Each row is a point. Each copy is the shape, with its points in the same order, stretched, turned, moved and blurred by noise. Is it also mirrored, or only turned?

Shape:
[[ 44 -16  32]
 [-62  54   7]
 [ 45 -27 -10]
 [ 56 -24  36]
 [-16 -36 -22]
 [-57  38 -33]
 [ 25   9 -61]
 [ 35  -8  59]
 [-25  -7  52]]
Copy 1, 9 rows:
[[-14  36  46]
 [-71  17 -47]
 [ 13   8  40]
 [ -8  41  59]
 [-28 -30  21]
 [-48 -12 -50]
 [ 24 -10 -20]
 [-34  49  48]
 [-73  22  26]]
Copy 1 is: only turned
Copy 2 (9 x 3):
[[ 51  16 -36]
 [-32  -7  59]
 [ 21  11 -66]
 [ 63  20 -52]
 [ -4 -40 -36]
 [-57 -17  23]
 [-49  28 -58]
 [ 72  12 -13]
 [ 44 -34  19]]
Copy 2 is: only turned
Copy 3, 9 rows:
[[ 51 -19 -12]
 [-25  85  23]
 [ 11 -44  -5]
 [ 66 -35 -13]
 [-22  -7 -37]
 [-58  62  36]
 [-62 -45  26]
 [ 78  -6 -17]
 [ 47  62 -32]]
Copy 3 is: mirrored
Copy 4:
[[ 68  22 -15]
 [-80   6 -35]
 [ 75  -2  18]
 [ 83  26 -15]
 [ 32 -52  -6]
 [-66 -19  -1]
 [ 26  -4  64]
 [ 54  34 -41]
 [  4  -5 -69]]
Copy 4 is: mirrored

Shape:
[[  -9   25   40   24   28   44]
 [  22  -40  -56  -59  -72   16]
 [ -14  -31    0  -37  -18  -33]
 [ -29   60   83   26  -12   47]
 [   0   -8  -20 -103   11   -1]
 [ -42   -3  -55   30  -20   12]
 [  20   66   47   63   39    7]
 [  10  -53    2  -43    0   13]
 [  -8  -14  -27   34   63    9]]
Copy 1, 9 rows:
[[-12  55  45   1  42   5]
 [ 22 -29 -92  19 -58  28]
 [  5 -55 -20  -3 -31 -11]
 [-12  95  50 -21  21 -49]
 [  6 -49 -58 -78 -14  32]
 [-61  -2 -26  54 -12 -10]
 [  3  68  32  18  88 -39]
 [ 34 -41  -9  -7 -16  36]
 [-30 -16   8  36  61  22]]
Copy 1 is: only turned
Copy 2, 9 rows:
[[ 31 -25  55  15 -45 -15]
 [-21 -16 -55 -26  -4  65]
 [-46 -24   6 -27   6 -16]
 [ 39  18  69 -20 -88 -22]
 [  3 -71 -45 -38 -10 -36]
 [-32  13  -3  68 -27  10]
 [ 59  17  77  24   0 -44]
 [-24 -67   9 -22  -4  17]
 [ -6 -50  37  74  16 -25]]
Copy 2 is: mirrored
Copy 3 (9 x 6):
[[  17  -25   50  -28   45   54]
 [ -24   15  -33  -21 -121   23]
 [ -29  -15  -10  -47  -17  -31]
 [  58  -50  102  -34   35   38]
 [  -7   32  -61  -78  -47    7]
 [  -8  -85  -21   -6  -40   35]
 [  54  -34   56   19   96   12]
 [ -50   25   -1  -47  -24   17]
 [ -25  -41  -21  -14   43   56]]
Copy 3 is: mirrored

Shape (11 x 8):
[[-16 -55 -56 -45  82  65  40  34]
 [-11 -72 -69 -40  44 -24  27  73]
 [-11 -10 -18   8 -38  13  12 -12]
 [  6 -33  11  49 -32  36  47  12]
 [ -3  22  48 -36   5  16  21   8]
 [-33  33  39 -21 -14  19  56 -59]
 [ 29  12  -1  10 -55 -33 -54  17]
 [ 36 -79 -22 -40   6  -4  30  13]
 [-27   0  12  57  25 -12 -12  -6]
 [-29 -56  20  26 -69  -1 -34  16]
 [-20  57   9 -70   9 -16  30  22]]
Copy 1 (11 x 8):
[[ 11  41 -17  78  48 -37  55  78]
 [-12  34  -1  18   9 -43   1 121]
 [ 12  15  -9 -14 -22   1  31   6]
 [ 58 -23  15  23 -28  34  64  23]
 [ 54  11  69   0  26 -37  17 -37]
 [  9   4  58 -26  10 -11  80 -54]
 [ 43  -3 -10 -41 -48 -13 -43 -20]
 [ 10 -19  17  26 -40 -65  26  61]
 [ -2 -21   5  14  17  48  14  -9]
 [ 20  17  38   9 -86  36 -14   2]
 [ 30  54  52 -56  46 -66   2 -26]]
Copy 1 is: mirrored
Copy 2, 11 rows:
[[-13   9 -82 -81  36  89  26  50]
 [-14 -44 -51 -76  69  -1  20 102]
 [ 20 -30   1 -23 -44   0  37 -10]
 [  1 -13  23  13 -41  50  34  29]
 [ 38  56  11 -41 -20 -13  29   4]
 [  8  46  12 -30 -47  -1  76 -55]
 [ 73 -44  19 -10 -17 -64  -6   9]
 [ 30 -48   8 -72  51  34  45  43]
 [-31  -1  -9  20 -13 -19 -18 -14]
 [  4 -57  59 -45 -72 -24  -1  36]
 [ 55  63 -32 -52   1 -62  56  14]]
Copy 2 is: only turned
Copy 3 (11 x 8):
[[   5 -103  -43   63   96   16   -6   -1]
 [  20 -111  -36   12   48  -45   40   -4]
 [  -4    8   30   38   -2  -19   -4   -3]
 [  23    3   15   87  -11   11   33  -17]
 [   2   -2    3    6   18   66   11    4]
 [ -30   57   29   15   37   49   15  -31]
 [  22   -8   15  -15  -69  -29  -20   15]
 [  32  -82  -10   30   12   -9   14  -62]
 [  -7   28  -63   62   -2   -1   18   22]
 [ -42  -24   13   56  -81  -21   11    1]
 [   0  -11   18  -52   49   41    8   20]]
Copy 3 is: mirrored
Copy 4 (11 x 8):
[[ 40 -47 -42   1  14 101  87  72]
 [ -3 -63 -97  34  45  19  60  87]
 [-21 -43 -14  31 -11  11 -14 -26]
 [-31 -66  40  46 -66 -12  18  -7]
 [  0  27  28 -22 -10  13 -16  18]
 [-27  36   8 -14 -48  54  18 -68]
 [-27 -33   8  42  43 -59 -85 -16]
 [  8 -52 -24  13  32 -21  53   8]
 [-84  -3  28  53   0  33 -16  10]
 [-79 -97  24   1  14 -16 -59  -2]
 [ 19  59 -67  -2   4  18 -28  31]]
Copy 4 is: only turned

Shape (17 x 11):
[[ 22   1   1   8  49 -54 -17  46  10 -19 -16]
 [-40   5 -56 -50 -27  -6  22 -15  32  -3 -41]
 [ 21  21   0  -2   5 -43  -5  -9  -1  -1  81]
 [  0 -32 -66 -52 -30   3  19  51  45 -15 -26]
 [ 45  22  44  -2   4 -33  38  -3  18 -26  24]
 [-27  -3 -73  25 -45  13   3  22  18 -44 -17]
 [ 48  37  29   0  -8 -35  -3  17   2 -22  44]
 [-19   0  24  11  34 -57  14  37  14   3 -12]
 [  3 -14 -52 -14  -7  19  15  15  36  14 -45]
 [ 40  -4  34   9  45 -48 -33  -1  10  -2  42]
 [-27 -54 -28  -7 -29  22  38  14  23   4  -5]
 [  8   2  20   9  33 -22 -39  17  58 -18 -31]
 [  0 -19  41 -20   1 -68 -47  35  24 -24 -31]
 [  9 -30 -47 -12 -46   0  11  -4  -7   9 -51]
 [-14 -14 -65   3 -63 -13  19  31  61  36 -42]
 [ 19   4  25  20   2 -22 -16   1  30 -30  59]
 [ 12  39  38  -8   1   7 -16  30 -11   8  44]]
Copy 1 (17 x 11):
[[-102  -15   28   13   31  -29  -12    8   50  -21   23]
 [   1   10  -43  -56   16   22  -13  -76   36  -39   28]
 [ -42  -52    9   -3   -5   19   62   22   14   46   47]
 [ -47  -11  -36  -58  -10   51  -60  -62   43  -25    0]
 [ -32  -23    6   45   48   10   13    9   66   17    9]
 [ -44   -8  -77    7  -56   15   -3  -63    6  -37    4]
 [ -60  -11   19   34   14   20   37    6   47   35   20]
 [ -67   -1    5  -12   22  -31  -10   33   75  -25   23]
 [ -22   14  -33  -33    4  -12  -48  -55   14   -4    2]
 [ -63  -48   71   19   23  -22   29   26   24   17   29]
 [   7  -16  -40  -43  -32   22  -35  -13   11  -27  -24]
 [ -61   -8   55   20   16  -38  -30  -28   68  -29   29]
 [ -75   -4   72  -17   22  -10   -5  -21   88  -58   -5]
 [  -4   18  -37  -41    5   -9   -8  -66   -7  -16  -44]
 [ -17   15  -69  -78  -32  -24  -32  -73   60   18  -14]
 [ -44  -53   29   32  -21   13   30    9   41   10   24]
 [ -42   37   34   14  -20   28   18   37   21   35   38]]
Copy 1 is: mirrored
Copy 2:
[[ 33 -21  23  14  37 -35  45   5 -29 -16 -42]
 [  6  13 -31 -35  13 -42   3  54  70   5 -12]
 [ 39  11  52 -24  25  10  16  -7 -21  35  38]
 [ -8 -46 -31 -33  37 -19  39  88  21  -2 -19]
 [ 25  -7  67 -60   3  -9  35  -9 -12 -22  -8]
 [  1 -45 -61 -18  50   9  50  10  61   4   4]
 [ 16   7  63 -41  35   6  45 -11 -35  -3   6]
 [ 16 -16  35  15  -9 -70  37   4  -9   0 -21]
 [  7 -19 -21  -8   4  -3  31  55  49   9 -42]
 [ 34  -8  69  13  26   4   5 -19 -43  -7 -10]
 [-11 -52 -27 -11 -21  -9   7  36  34  19   2]
 [  6 -24  48  31  32 -19  36  -2  11 -59 -38]
 [-32 -28  44   6  56 -65  11  -6 -33 -50 -34]
 [-22 -18 -40 -37  26 -12   4  22  39  31 -48]
 [-24 -56  -2 -17  31 -34  51  59  79  40 -29]
 [ 16 -28  54  -8  32  18  27 -26 -14 -22  32]
 [ -5  47  41  -2  -7  23  41   3 -38   6  18]]
Copy 2 is: mirrored
Copy 3, 17 rows:
[[ -32  -54   12  -13   51  -37   10  -25   41    3  -41]
 [   4   24  -83  -64  -15   -4  -19    0    2   -3  -34]
 [  16  -19   36  -52   25  -24  -35  -29  -22   18   -3]
 [ -20  -25  -87  -46   26   10  -37   22   -9  -48  -26]
 [  63  -63   25  -39    6    3    5  -15    9   19  -21]
 [ -10   -5  -57  -30    0  -37  -22   57   11  -20   23]
 [  38  -53   41  -29   21   -5  -31   -5   15   19  -13]
 [ -37  -42    3  -35   60  -13   42  -28   28   29  -22]
 [  -7  -10  -75    1    4   -3   -9   18  -16  -13  -28]
 [ -13  -50   56   -4   13  -26   -8  -51    4   12  -19]
 [ -31  -10  -59  -35    0   16   23   36  -49  -21    4]
 [ -11  -42   -6   15    7  -12    1  -39   53   -1   -6]
 [ -62  -59   11  -33   12    8   -4  -23   65   12  -36]
 [ -20  -26  -56  -19  -29  -14  -15   47  -27   10  -42]
 [ -34  -20 -121  -44   19    4  -38   20  -13   25   -4]
 [  15  -40   38  -23    4   -9  -16  -20   12   -3   24]
 [  18   -9   56    6   34   17   -5   14    1   19   -2]]
Copy 3 is: only turned

Shape (18 x 12):
[[-48   3  43 -49 -29 -27  26 -22 -36 -21 -11  12]
 [ 49  35  49  35  -7  -8 -44 -17  -7 -13 -12  28]
 [-30  42  -8 -72  42  68  38  63 -42  41  33  12]
 [-53 -43 -44 -48  34  56  15 -14 -10 -10  -6  13]
 [-57 -44 -52   2 -25  73   5  61  39  77 -21  30]
 [-13  44  19  21 -26 -23 -21 -36 -27 -20 -72  -7]
 [ 30  12  33 -35  15  53 -29   1  10   1 -12  46]
 [ -6 -58   1 -30 -24  -7  -2  59  49  -5 -15 -67]
 [-16  31  27  31 -55  46 -55  18 -42  25  25  15]
 [-21  41 -34 -75 -17   9  -5 -21  48 -31  23   2]
 [  1   0  55 -72 -34 -18   7 -34   3 -33  -2 -29]
 [ 29 -29  40  22   0  31   7  56 -25   0 -14 -57]
 [ -5  20  47 -38 -23 -35 -81  26  25  -9 -28   2]
 [-65 -14 -58  34  34  38  21  48  16  16   1 -16]
 [ 30 -46 -45 -61 -42  14  18  63  14  27 -42  48]
 [ 25 -22   7 -41  -8  48 -15 -28  32  76  23 -52]
 [-45  21  54  36 -68 -21  -5  50  68  33  -1   2]
 [ 25  29  31  26 -15  70 -23   4 -17 -21 -57 -25]]
Copy 1, 18 rows:
[[ -41   68  -12   27  -29    9  -58   61  -47  -15   -4    7]
 [ -49    0   13  -47   22   -5   25  -61  -45   -8  -53   75]
 [  48   70  -90  -15   22  -36  -53   -5   28   12   49  -77]
 [  60   23  -32  -25    1   18    1   75   58  -34   16  -42]
 [ -10  -68  -27  -59   25   19  -36   57   70   22   37  -45]
 [ -60   20   20   11   29   65   -8  -14   -9  -42  -65   49]
 [ -22   22   16  -89    3  -38    1    1   16    7  -42   10]
 [  22  -44    7   42  -12  -59  -40   70   32   72  -44   -8]
 [ -71  -27  -37  -21   65  -12  -47   -5  -50  -64  -25   22]
 [  20   45   43   -7  -46  -60  -22   12   65  -35   11  -25]
 [ -41   48   25   25  -62  -43  -34   48  -28    3  -66    5]
 [  15  -36  -44   20   46   -4  -29   18  -44   38  -58   -5]
 [ -88   33   15   13   18  -83  -12   12   16   13  -83   73]
 [  65  -32  -32   24   69   14    4   15   51   -7   62  -33]
 [  30  -43  -10  -67  -55   16  -79   62   56   85  -38   18]
 [ -30  -25  -22  -21  -79  -43   22   13   29  -29  -25  -60]
 [-105  -21   51    8   39  -49  -52   -5  -43   32   33   20]
 [ -21  -17   12  -23   74   31  -15   -5    5   -7  -81  -14]]
Copy 1 is: only turned
Copy 2 (18 x 12):
[[-57  26  12  -5  -7  17  61 -65  25  10  52  27]
 [-30  35 -16  33  39 -40 -51   6   6  22  -5  54]
 [ 35  44  -4 -41 104   8  68  -5  76  -6  -3 -75]
 [-12  15 -39  -6 -26  94  64  -3  20 -11 -16 -78]
 [ 66  -6 -41 -92  -8  51  57  48  55  85 -59 -70]
 [-98   3 -16 -15  17  -9   7 -53 -39  37   7   4]
 [ 20  64 -43  31  56  10 -10  -7  38  39 -32 -10]
 [ 49  81  67 -54 -63  41  -4 -36  -6  16  10 -39]
 [-20  43 -51 -54  59 -15 -24  71  38  41  43  33]
 [ 11  53 -52  -5  -9 -40  71 -27 -23 -30  30 -45]
 [-19  84  17  39  -7  11  27 -64 -13   7  78  14]
 [ 16  52  67 -19  26  44 -72 -16  20  20  25 -23]
 [-19 120  -4 -39  -4 -22  20 -26   8  41 -21  36]
 [-10 -24  13 -68 -32  24  34  33  39   6 -33 -90]
 [ 96  22 -20 -65  15  52  49 -72   2  17 -76  10]
 [ 66  67  -9  32  33  54  23  75 -33  45  54 -52]
 [ 10  20  34 -67 -35 -88   2   5  64 103  27  30]
 [-31  28 -31   5  61  14 -69 -25   0  52  12 -46]]
Copy 2 is: mirrored
